Every row gives one point. The points of each table are mixes of a few directions, plus a little noise. Count the directions of each table, and those that both share. Where both have some left over, give the other angles between the two spaces (their principal angles), to ten degrees, smallest first.

First (6 x 2):
[[-69  28]
 [ 39 -16]
 [ 54 -21]
 [-80  32]
 [  5  -3]
 [ 47 -20]]
Second (6 x 2):
[[ 43 -17]
 [-52  21]
 [ 48 -19]
 [-94  37]
 [ 11  -6]
 [ 46 -18]]
Directions: first 1, second 1, shared 1

First (8 x 6):
[[ -3 -18  19 -34  16 -45]
 [-59  13 -23 -32  -4 -50]
 [ 58 -23  15  23   1  27]
 [-69  39 -10 -12   1   0]
 [ 63 -33  48  -3  23   6]
 [  0  18 -42  42 -30  41]
 [ -4  19 -30  34 -23  38]
 [ 13 -16  24 -18  16 -18]]
Second (6 x 6):
[[-45  -7 -95   6 -48 -83]
 [ 10   5  34 -33  16  39]
 [ 17  -2  21  41  12   6]
 [ 24   2  45  11  23  35]
 [-10   3  -6 -36  -4   5]
 [  3  -1   2  11   2  -1]]
Directions: first 3, second 2, shared 1; angles 60

First (8 x 11):
[[ 52  -7 -17 -14  45  42  38 -16   5  10 -28]
 [-21 -19   5 -14   0  21  -2   7 -12  13  -6]
 [ 42  13 -28 -23   7   1  -2   1 -16   7  14]
 [  7  35   4 -18  25 -22   6   4 -35 -13  22]
 [-49  -1 -13  -8 -29 -74 -49   3  24 -23 -25]
 [ -4  10  50  55 -15  41  26   7 -11   6  53]
 [-31 -37  14   3 -24 -16   5   8  34   9  -4]
 [  4   6 -15  18  -8   7 -24 -13  13  -9 -27]]
Second (10 x 11):
[[  4   7   1 -10 -17  -4   2  -1   0  -6  -2]
 [ -6  -8  -2  12  19   4  -1   2   0   8   0]
 [-12 -17  -5  23  38   9  -3   3  -1  14   1]
 [  6  10   2 -14 -23  -5   3  -2   0  -9   0]
 [ 21  33   7 -44 -73 -15   7  -6   0 -27  -1]
 [ 27  41  10 -54 -91 -20   8  -5   0 -34  -3]
 [-13 -20  -5  26  45  10  -4   4   0  16   2]
 [-27 -41 -10  56  95  21  -8   8   0  35   2]
 [ 18  25   7 -35 -58 -13   5  -4   0 -21  -1]
 [-19 -28  -7  39  65  15  -6   6   0  25   2]]
Directions: first 6, second 1, shared 0; angles 60

First (9 x 18):
[[-30 -52  14  19  28 -34   5  -9  36  27 -13 -39  10  -3  48 -27  38 -54]
 [-28 -47  14  17  25 -31   4  -8  33  25 -11 -37   9  -2  44 -26  36 -48]
 [-27 -46  13  16  25 -30   5  -9  32  24 -10 -36   9  -3  43 -24  35 -47]
 [ 26  44 -12 -16 -24  29  -5   8 -31 -23  11  35  -8   3 -41  23 -33  46]
 [ 20  34 -10 -13 -19  23  -3   6 -25 -19   8  27  -6   2 -33  18 -26  36]
 [-18 -29   8  11  17 -19   3  -5  21  15  -7 -24   4  -1  27 -16  22 -30]
 [ -3  -3   1   2   1  -2   1  -2   2   2   0  -3   1  -1   4  -2   3  -3]
 [  3   6  -1  -3  -3   4   0   2  -4  -4   2   5  -1   0  -5   3  -4   6]
 [ 53  92 -25 -34 -50  61  -9  17 -65 -49  22  71 -17   6 -85  49 -70  95]]
Second (9 x 18):
[[-47 -33   7  20  20 -10  36 -23  33  51  -5 -31  25  23  20   1  29 -31]
 [-11  49 -12 -15 -29  46  31 -13 -32   5  14  31   6  36 -53  45 -27  52]
 [ 47 -26  21  -7   6 -15 -35  18  22 -36 -21 -14 -10 -20  -3   1 -22  -5]
 [-43 -15   2 -14  -2 -19  13 -42  42  13   7  15  37  14  55 -13  34 -34]
 [-54 -31  29  47 -26 -13  16 -49  24  51  23   8  10  -2  44   4  27 -55]
 [-53  50  -8 -34 -34  41  25  -9 -69 -16   4  12 -19  53 -22  18   6  30]
 [ 45  20 -29  10  24  -1 -14  42 -25  -5   3  -1 -16 -33 -23 -20 -12  25]
 [ 62 -20   3  -3  27 -20 -43  46   1 -38 -23 -26 -25 -36  -8 -21 -18   1]
 [ 54   5 -13  -3  15 -10 -29  31   1 -25  -3   7  -8 -34  -9 -15 -20  15]]
Directions: first 1, second 6, shared 1
